Every row gives one point. The last column is the point's height on a tilted bowl or saddle (a function of degree 2), plus a little noise. Along how many of its main directions does it bend up, bend down or stay straight?

Points, 17 rows:
70	1	-245	170
177	-196	162	-297
-140	-157	7	-74
72	256	-12	-49
150	-216	77	-235
57	141	108	170
-19	-87	-4	57
90	-56	45	45
160	0	-68	58
-11	-137	-119	50
97	-116	-189	156
133	-141	332	-132
-153	76	-270	-119
-237	155	-33	-44
149	-2	48	27
-42	135	67	185
-121	-113	43	12
Directions: 1 up, 2 down, 0 straight

Points (44 x 7):
66	167	-182	87	-128	21	-3
-266	-38	-122	274	114	-109	-160
-49	131	-17	-43	56	-48	60
186	141	85	13	-141	-51	39
-84	146	15	-43	176	-54	-3
-209	-109	10	-171	68	78	-67
-100	-13	24	-54	-28	128	6
-53	-73	-136	-298	-116	133	-157
-81	-148	-240	25	-34	10	-45
113	-252	4	179	-200	-75	-253
-46	-71	340	126	-345	-62	-360
-67	93	-113	-76	142	69	4
-76	-254	-269	-6	107	-99	-149
-212	-72	-6	43	77	-99	-15
-110	103	-90	-169	-46	-149	-19
0	5	129	37	70	-96	14
-21	91	91	99	488	-115	-321
-54	190	-189	63	154	22	-13
-238	38	-56	36	-93	102	-41
95	-17	-98	-71	-27	-104	49
174	254	31	-105	-243	33	-44
60	-117	-65	-142	-264	-74	-104
71	93	64	55	-177	-100	-1
-13	-59	43	100	-147	26	-21
216	207	-307	-172	-130	141	-147
-49	-58	100	110	57	-148	-40
-46	31	140	-128	26	148	-23
-28	-135	82	16	-10	-132	-26
-209	-225	99	-26	-5	47	-72
-125	-284	-330	13	92	8	-208
-242	-57	-45	215	-225	-122	-132
-19	-87	34	32	131	-62	-3
-39	62	-106	8	78	89	38
69	114	-2	-206	-101	122	-8
12	77	91	80	68	-112	32
-130	-47	-201	-43	-115	119	-64
-261	-49	206	46	150	-232	-234
-49	-163	57	-50	33	124	-60
1	79	27	140	415	235	-249
142	245	-150	228	-95	-26	-35
48	33	-122	-260	-15	152	-82
-146	-97	131	-88	80	99	-61
65	-283	42	-326	131	206	-426
6	130	143	83	-164	6	-29
Directions: 0 up, 5 down, 1 straight

Points (61 x 9):
-138	23	-65	-100	-77	85	-125	-28	81
168	-47	-8	-4	-205	-153	34	136	-36
-28	-8	-141	-124	18	205	-26	-72	156
-40	-225	-3	-63	-119	-156	-124	-178	2
65	152	-106	-74	91	-233	142	-66	-13
202	-14	93	37	154	-38	-63	183	-21
-124	7	123	57	11	87	-19	-65	54
-18	117	120	58	-49	239	-124	-118	73
4	171	-121	60	458	119	-314	-371	415
-100	-78	312	-80	30	52	56	-46	69
0	-3	194	23	49	-35	-8	407	-70
128	-158	-315	-14	235	-3	224	21	150
-39	-33	22	24	-171	-32	-16	96	27
-187	-349	-261	50	-54	114	-249	37	-136
112	42	-96	147	-41	-118	-17	-31	-12
-94	190	27	-22	107	-11	35	0	61
-171	-68	81	79	9	62	-6	43	3
75	76	-211	-149	-51	5	177	-158	210
18	-20	-77	119	-42	162	67	27	27
4	206	-151	-43	72	226	73	53	-39
14	-51	41	-2	-117	127	-87	-52	91
26	-199	200	361	251	-108	-85	254	-255
-155	-52	-93	29	-1	102	234	228	40
-73	-142	190	86	-12	291	26	142	-46
115	-157	16	-191	-156	34	-133	-173	116
-43	-86	-46	-166	25	72	369	-38	318
147	94	76	-47	-166	-105	2	-45	32
-8	181	197	171	63	132	52	70	7
-119	-44	82	-1	-54	-135	224	7	117
161	-6	135	-97	229	-75	-44	210	30
29	-118	-87	31	-51	120	1	84	12
-45	-198	79	-19	13	-167	45	-74	-13
-63	57	-129	-36	-279	-106	134	69	128
-124	-23	122	140	-28	196	168	-71	48
8	192	35	108	14	-103	-94	-127	67
53	-244	110	-212	-95	-2	-23	86	-92
140	306	105	85	220	-120	25	-169	-39
140	69	157	-160	-69	-6	96	27	43
-91	-25	290	-284	-264	68	-62	-72	-113
-47	-53	-22	28	-208	-67	-270	-85	140
91	-63	108	-93	0	-12	57	-12	65
133	88	-139	-302	19	42	-68	-154	170
-30	-17	-36	-170	-215	-8	36	-2	58
112	-60	-14	295	-42	-122	23	55	-102
-27	120	76	-4	28	-15	168	-318	84
136	134	9	-261	-77	-72	141	-74	-19
-39	318	-94	44	-86	-119	-25	-99	66
-327	-218	-125	-55	68	12	-130	-97	101
-134	-94	-260	-197	260	-111	149	-194	450
-106	-149	-78	-109	-253	256	56	117	68
64	-122	158	-56	-42	-39	55	116	10
184	-55	23	4	-52	-35	-43	123	-12
-158	-125	139	81	12	10	-57	40	-27
-87	-230	105	-251	253	160	-42	97	91
-18	119	94	-206	53	2	7	219	-71
-209	287	134	58	243	154	28	-137	63
-213	-97	-65	144	147	228	102	211	-189
-106	-100	-298	-49	-54	-72	-271	11	81
-86	-265	130	-89	-156	-59	53	37	-72
107	57	261	316	-97	50	-83	235	82
-259	20	-413	-33	-29	34	157	-117	430
Directions: 4 up, 4 down, 0 straight
